Every row gives one point. Any point is a mix of the corners, with weights that add up to 1. It lies inside the corners' shape when no weight is negative. Say inside or outside, and name the corners with a negative weight.

Corners:
(1): [ 7.9 -0.8 -1.7]
(2): [-5.1 -1.9  2.5]
(3): [-0.5 -1.9 -7.6]
(4): [-4.3  1.6  2.3]
Points:
[ 2.3 -1.2 -0.3] => inside
[ 0.8 -0.4  0.3] => inside
[-1.0  0.6  0.9] => inside
[-0.8  0.9  2.4] => outside (3)
[ 6.4 -0.3 -3.0] => outside (2)
[-5.4  0.9  0.8] => outside (1)
[ 3.1 -0.5  0.5] => outside (3)
[ 0.8  0.8 -0.2] => outside (2)
[-4.2 -0.9  1.8] => inside

Corners:
(1): [ 4.6  3.5  0.0  0.1  5.3  7.1 -4.8 -6.9  0.1]
(2): [ 5.4  4.8 -0.1  1.3  4.2 -0.1 -5.4  5.0 -2.9]
(3): [-8.8  1.2  1.9 -0.8  4.0 -0.1 -0.1  2.9  1.2]
(4): [-4.9  0.9 -0.2 -0.8 -7.6 -1.1  2.3  1.0 -0.6]
(5): [-1.3 -5.5  1.7 -1.6 -2.0  4.4  3.1  5.9  0.7]
(6): [ 0.1  2.8 -0.9 -0.9 -9.2 -2.3  0.7  2.5  4.7]
(7): [-1.1 -7.8  2.2 -1.7  0.7  0.9  0.4  3.7  0.4]
(8): [ 1.4  4.5  0.9 -2.0  4.2 -0.8  1.9  1.7 -0.4]
(9): [ 2.4  3.7  3.2 -9.6 -1.6  0.3 -4.2  0.9  2.2]
(10): [  2.6   0.8 -10.3   3.6   4.3   4.4   0.5  -2.9  -1.9]
Points:
[ 0.8  3.0 -1.1 -0.6  1.5  1.7 -0.9  0.7  0.0] => outside (7)
[-1.0  2.7 -1.2 -0.7 -0.9 -1.7  0.1  2.4 -0.7] => outside (1, 5)
[ 0.1 -0.2 -0.3 -0.7 -1.1  0.9 -0.9  2.2  0.3] => outside (8)
[ 2.1  2.5  0.2 -2.8  1.7  2.3 -2.4 -0.7  0.5] => inside
[ 2.0  1.7  0.3 -0.7  1.5  1.2 -2.1  3.5 -0.8] => inside
[ 0.9 -0.1  0.2 -1.7  2.3  2.2  0.0  2.4  0.6] => outside (4)
[-2.0 -0.6  0.8 -1.5 -1.4  1.3  0.7  3.2  1.4] => inside
[-1.4  0.6 -0.4 -1.6 -2.2  0.9  0.6  0.6  1.2] => outside (2)
[ 1.7  2.1  0.8 -2.3  0.8  0.8 -2.4  2.9 -0.1] => inside

Corners:
(1): [ 2.5 -0.8  4.5 -0.9 -3.2 -5.2 -5.0  2.2 -3.6 -5.2  2.0 -2.1 -2.7  0.5
  2.8 -4.9  0.7 -3.2]
(2): [ 0.0 -2.7  3.4 -2.4 -5.1 -1.8 -0.1  2.8 -0.6 -1.0  1.0 -2.2 -1.0  1.3
  6.8  3.1  0.1  3.4]
(3): [-0.5  0.3  0.5 -2.4 -1.3  0.1  2.3  2.8  0.9 -6.0 -1.7  4.7 -1.5  0.0
 -1.6 -3.4  1.3  4.9]
(4): [ 6.0  1.2 -1.8  3.4  2.0 -5.6 -1.5 -1.3  4.5 -0.9  2.9 -3.6 -2.4  1.6
  0.1 -5.7 -3.2  0.5]
(5): [-1.1 -0.6  2.0 -0.8 -1.0 -0.4  2.8 -3.6  4.6  1.8  3.7 -5.1 -2.4  2.9
 -2.6  5.9  0.3 -2.5]
(6): [ 0.9  0.0  7.5 -0.6 -8.5  0.1 -1.2 -3.3 -0.4  3.5 -5.4  3.4  3.4 -4.5
  4.5 -1.6 -9.3  1.7]
(7): [ 4.6  0.5 -1.2 -3.4  1.1 -2.2 -1.6  5.2 -2.7 -0.4 -1.2 -0.7 -1.4 -1.1
  1.1 -0.4  2.3 -2.4]
(8): [-7.6  3.0  6.1  1.0 -3.7  1.0  1.4  1.8  3.2 -1.8  1.1  0.9 -3.4  9.6
 -4.0  0.9  0.0  3.5]
(9): [-1.4 -1.9  1.8 -2.9 -6.2  5.6 -4.0  2.1  2.3 -0.9 -7.0 -4.3  1.5  2.1
  0.6 -4.9 -7.0  2.7]
(10): [ 3.8 -2.9  4.6 -2.0 -4.9 -0.5 -4.1  1.1  2.6  2.4 -0.3  0.3  3.3 -3.5
  3.5  2.4  1.7 -1.2]
(11): [ 2.4  2.7 -2.7  0.0  6.6 -2.6 -1.5  4.0 -3.4 -1.1  3.0  1.5 -4.1 -1.5
 -2.3  2.4  7.1  6.3]
(12): [-4.6  1.0 -2.1  4.3  8.2  1.2  4.6  0.8  1.0  1.6 -2.5 -2.5  4.3  1.3
 -1.7  7.2  3.3  1.6]
(13): [ 0.9 -4.4  0.9  0.7 -2.6  0.1  1.7  3.2 -4.4  5.2 -1.5  0.0 -2.2 -3.4
  2.9 -1.2 -1.9  0.8]
(14): [-0.6 -3.5 -1.1 -1.1  0.6  3.7 -1.5  1.8 -1.5 -1.9  0.3  1.6  3.0  5.3
 -2.3 -5.4 -0.1  4.6]
(15): [ 3.3 -3.3  1.9 -1.8  1.4 -3.0 -4.1  3.6  2.4 -4.7  1.7  7.4  2.0 -5.9
  2.7  2.0 -1.3 -0.8]
(16): [ 2.4  1.0 -3.2  4.3  1.4  3.7  1.8  0.4  2.5  1.9  2.1 -1.3  3.3 -0.9
  4.5 -7.6 -1.2 -4.2]
(17): [ 5.6 -3.9  2.9 -4.9  4.3 -6.3 -3.0  2.8  4.2  5.6  1.7 -0.3 -2.0 -1.2
  4.2 -3.8 -0.6  4.9]
(18): [-4.7  2.9 -3.2  2.4  1.6 -3.4  1.5  0.6  3.4  0.7  5.4 -0.5  6.3  0.3
  0.3 -0.4  3.1 -2.1]
(19): [-2.6 -1.6 -0.7  1.7 -2.0 -3.0 -2.9 -1.2 -4.4  1.0 -5.3  0.6 -0.1 -1.2
  4.1  1.0  1.5 -2.2]
Points:
[ 0.5 -0.8  0.5  0.2  0.8 -1.2 -0.1  1.3  0.6  0.5 -0.4 -0.3  0.1  0.3
  0.8 -0.7 -0.1  1.5] => inside
[ 1.6 -1.1  1.2 -0.6  0.1 -0.7 -0.4  1.3  2.7  1.8  1.5 -1.7  0.4  0.8
  1.0  0.0 -1.0  1.6] => outside (1, 3, 19)
[-1.5 -0.9  0.6 -1.3 -0.8  1.1  0.4  2.4  0.0  0.5 -1.7  0.3  0.6  0.5
  1.7  0.3 -0.5  1.9] => outside (1, 4, 10)
[ 0.3 -0.6  0.4  0.3  1.1 -1.9 -0.2  2.1 -0.5  0.1  0.2  1.3  0.9 -0.6
  1.5 -0.2  1.3  1.2] => outside (5, 9)
[ 0.5 -0.1  0.1 -0.5 -0.3 -0.8 -0.2  1.8  0.7  0.2  1.7 -2.5 -1.9  2.8
  0.5 -2.1  1.6  0.6] => outside (6, 12, 15)
[ 0.2 -1.0  1.3 -0.2 -0.9 -0.8 -1.0  1.0  0.7 -0.1  0.0 -0.1  0.1  0.3
  1.1 -0.6 -0.3  1.3] => outside (7)

Corners:
(1): [ 4.0 -0.8  4.8  6.4  4.2  3.6  6.3 -0.9  3.8 -0.7  0.1  0.9 -1.6  6.5
 -1.7  2.1 -5.1 -3.4  0.4 -3.2]
(2): [-5.6 -2.5  4.2  4.6 -2.8  5.0 -4.1  5.0  7.0 -1.4 -4.7  6.6 -1.0 -0.2
  1.7 -1.4  0.8  0.8 -2.2  0.6]
(3): [-2.5  4.1  2.6  0.9  1.7  1.1 -3.6 -4.4 -1.4 -0.8 -1.2  2.6 -3.5 -2.4
  1.2 -2.8  5.5  0.2  4.1  0.3]
(4): [ 3.6  2.4  0.0  1.9 -0.9  6.8 -0.2 -2.4 -1.7  5.7  1.9  1.3  1.3 -3.2
 -0.2 -0.9 -0.3 -0.6  5.1 -2.9]
(5): [ 1.6 -3.6 -3.1  1.3 -3.9  0.8 -0.2 -2.7  2.8  3.7 -1.9 -1.2 -2.5  4.6
 -3.8 -0.8 -0.5 -0.7  6.1 -1.5]
(6): [-1.4 -4.8 -3.4 -0.6  2.3 -0.4  2.2  4.8  4.3 -1.3 -3.6  5.5 -2.8  5.3
 -2.2  2.7 -5.2 -3.2  0.7 -5.3]
(7): [-2.6  2.3 -0.6  1.5  4.1 -1.7 -2.8 -5.5  0.5  3.9 -3.0  1.7  3.0 -3.7
 -2.7 -0.2  0.9  4.2 -2.6  3.1]
(8): [ 1.1  3.7 -0.1  0.1  1.6  4.9  6.2 -0.5  4.4 -3.6  1.8 -1.4 -4.0 -3.3
 -0.6 -2.6 -7.3  1.5 -0.6  2.2]
(9): [ 4.0 -2.4 -3.6  1.4  2.4 -2.3 -2.0  4.2 -0.7  2.3 -2.5  4.3  3.2 -1.4
  4.1 -2.4  1.8  2.3 -1.5  3.3]
(10): [ 1.9 -1.4  2.9 -1.6  2.4 -0.6  4.6  0.1 -1.3  0.1 -4.2 -0.7  2.6  1.7
 -1.2 -0.8 -8.3  0.8  3.3  2.2]
(11): [ 2.8  2.2  4.8  2.1 -0.7  5.0  6.2 -5.6 -2.1  2.5  7.2 -0.3  5.0 -2.4
  2.6 -1.0  4.9 -5.9  4.6 -4.9]
(12): [ 1.0  3.6 -2.9  6.2  3.1 -3.2  5.7  1.5  0.4 -2.8 -2.9  1.5 -5.8 -0.4
 -5.3 -0.7 -2.9  2.6  0.2  2.9]
(13): [ 0.5 -3.9  2.5  1.9 -1.9 -3.2 -3.6 -4.2  6.5 -2.0  3.8  4.9  1.7  4.4
 -0.8  6.6  4.9  2.2  2.9 -0.2]
(14): [ 0.1  1.5 -2.0  0.3 -4.4 -2.1 -1.2 -1.7 -0.7 -0.2  1.4 -0.1 -3.8  1.7
 -0.3  2.0 -0.8 -2.7  0.0 -4.0]
(15): [-1.6 -1.9 -0.1 -2.3  4.6 -0.1 -2.6 -0.4 -1.1  2.5  3.0 -1.1  3.3 -3.3
 -3.1 -6.5 -4.0  4.9 -1.2  3.8]
(16): [-3.6 -0.5 -1.1 -1.7 -1.7  5.2 -1.9 -3.5 -1.9 -0.2 -1.2  1.4 -2.4 -2.6
  1.3  0.7  2.7  5.8 -2.7  2.6]
(17): [ 0.5  0.2 -1.6 -0.6 -1.8  4.7 -3.8  0.0 -0.5 -3.2 -1.0 -1.5  2.6 -0.6
  2.6  1.9  1.0  3.6  1.3  0.1]
(18): [ 3.6 -2.3 -1.3 -0.8 -0.8 -1.3  3.5  3.4  2.9 -2.4  8.1  6.1  6.5 -5.0
 -3.8 -1.8 -2.5 -5.1 -5.9  4.5]
(19): [ 1.4  0.6 -2.5  4.8  3.2 -2.3  0.6  3.0  2.1  1.6 -0.6 -1.2  1.3  5.7
 -3.2  5.4  2.3  0.3 -0.2  1.6]
(20): [-5.8  1.5 -2.3  6.4 -1.0 -0.6 -0.9  2.7  2.1 -0.3 -2.6  8.4  3.3  1.1
  1.0  0.0  1.7  2.9 -1.4  3.9]
(21): [ 4.5  1.7  4.9 -1.7  3.2  1.5  7.5 -1.1  0.2  1.5  5.8 -2.2  4.9  3.6
 -4.3  1.0 -2.3 -1.2 -3.6 -2.7]
Points:
[-0.7  0.1 -0.1  2.1 -0.4  1.1  0.5 -0.9  2.3 -0.3  0.9  2.3 -0.1  1.4
 -1.5  1.2  0.2  0.3  0.2 -0.4] => outside (9, 10)
[ 1.2  0.3 -0.1  1.1  0.7  1.2  1.6 -1.2  1.0  0.1  1.0  1.0  0.2  0.6
 -1.1  0.3 -1.0  0.2  0.7 -0.1] => outside (2)
[ 1.1  0.3 -0.3  1.3  0.8  0.4  1.3 -1.1  0.7  0.2  0.8  1.2  0.7  0.5
 -1.0  0.4 -0.8  0.5  0.8  0.2] => outside (2)
[ 0.1  0.1 -0.7  3.1  1.1 -0.8 -0.1  0.6  1.1  0.7 -1.1  2.7  1.1  0.9
 -0.8  0.4  0.3  0.0  1.2  0.8] => outside (8, 16, 21)
[ 0.2  0.3 -0.3  1.5  1.2  0.4  0.9  0.3  1.0 -0.3  0.6  2.0  0.9 -0.3
 -1.1  0.1 -0.6  0.7 -0.8  1.2] => outside (5)
[-4.3  0.0 -0.9  2.8  0.8 -2.0 -2.0  1.7  1.6 -0.4 -0.9  6.1  1.6 -1.0
 -0.7 -0.3  2.8  2.3 -3.5  2.9] => outside (1, 4, 5, 8, 10, 17)
